Every row gives one point. The points of each table are mixes of a few directions, plus a little noise. How many directions does each table use, and how many do they share? Where both have some left over, give the other angles between the two spaces (their principal angles), to ten degrees, smallest first.
In the rows, 128 means zero.

First (6 x 3):
[[139 152  44]
 [133 139  90]
 [120 110 191]
 [130 132 112]
 [130 131 114]
 [116 104 216]]
Second (6 x 3):
[[136 145  66]
 [111  95 249]
 [127 126 137]
 [130 131 120]
 [134 140  84]
 [130 132 114]]
Directions: first 1, second 1, shared 1

First (9 x 8):
[[152 157 130 143  79  85 116  69]
 [185  88  81  80 144 248  72 165]
 [119 100 107  98 140 143 113 145]
 [171 139 112 124  89 134  96  88]
 [150 157 148 159 117 134 139 115]
 [ 95 108 142 128 187 166 158 196]
 [111 167 181 186 147 112 184 141]
 [123 150 148 154 120 102 147 115]
 [ 46  86 103  80 128  28 127 118]]
Second (8 x 8):
[[124 126 143 142 116  83 130 110]
 [135  57 124 104 135 101  88 142]
 [146 130 166 199  96  41 147 124]
 [152 136 114  90 140 208 101 111]
 [108 155 128  89 130 138 119  70]
 [ 53 126  64  60 180 207 154 197]
 [143 183 160 190  99  91 162 102]
 [163 110 126 151 129 154 123 168]]
Directions: first 3, second 4, shared 2; angles 40

First (8 x 12):
[[145  70 136 124 118  74 117 122 156 163 129 169]
 [117 169 122 132 136 166 135 132 109 103 127  98]
 [124 140 127 129 130 139 130 129 122 120 128 120]
 [134 103 133 125 123 105 123 125 140 143 128 146]
 [154  34 142 120 110  41 111 118 172 186 132 194]
 [150  47 140 121 113  53 112 119 167 178 131 186]
 [100 228 113 137 147 220 147 139  82  66 124  58]
 [100 233 112 137 148 225 147 139  78  64 124  55]]
Second (8 x 12):
[[130  67 135 137 107  90 154 116 159 153 120 135]
 [145  60 138 124 114  67 121 120 160 168 129 171]
 [169 102 137  95 144  61  40 136 136 174 151 226]
 [141 122 130 118 134 109 100 131 129 141 135 158]
 [106 223 114 132 148 211 135 140  83  73 127  71]
 [ 96 179 118 148 127 198 181 128 106  81 115  51]
 [104 212 115 136 143 208 145 137  88  75 124  67]
 [134  59 136 134 107  80 148 116 162 159 122 146]]
Directions: first 1, second 2, shared 1

First (8 x 20):
[[165 132 125 112 109 118 132 157 103 148 112 172  76 113 104 153  90 148
  136 119]
 [123 134 122 187 143  97 140 115 147 146 125 126 105 143 121 102 131  96
  139 106]
 [148 134 122 166 127  96 140 136 128 155 115 154  77 130 108 124 107 116
  143 105]
 [162 123 135  28  93 168 112 166  84 115 121 162 125  94 122 183  98 189
  115 155]
 [187 133 127  75  91 128 127 179  81 148 105 197  60  96  96 179  68 174
  135 126]
 [ 66 121 131 166 162 138 124  79 172 102 153  56 208 156 166  83 189  89
  117 137]
 [120 126 130 122 129 136 126 123 130 120 132 119 144 130 135 127 136 127
  124 134]
 [ 53 120 132 168 168 143 123  68 181  93 160  39 229 161 174  75 204  82
  114 142]]
Second (8 x 20):
[[115 129 129 135 132 133 129 117 136 114 134 102 146 127 135 123 139 119
  129 129]
 [170 175 114 221  93  79 177 143 116 108  97  77   7  50  67 166  52  75
  213  47]
 [155 123 127 107 122 120 124 151 112 159 118 187  97 137 116 135 109 152
  118 132]
 [ 94 112 135 103 147 153 111 108 143 117 147 114 195 154 160 107 170 136
   99 159]
 [105 129 129 140 135 138 130 109 142 104 138  83 160 126 141 119 148 112
  130 130]
 [109  82 140  27 155 166  80 130 126 170 148 220 214 206 177 100 182 194
   43 205]
 [144 141 123 152 117 112 143 135 122 126 118 121  89 107 109 140 104 116
  151 104]
 [133 134 126 139 124 123 133 129 127 125 124 121 114 118 121 132 119 122
  138 118]]
Directions: first 2, second 2, shared 1; angles 60
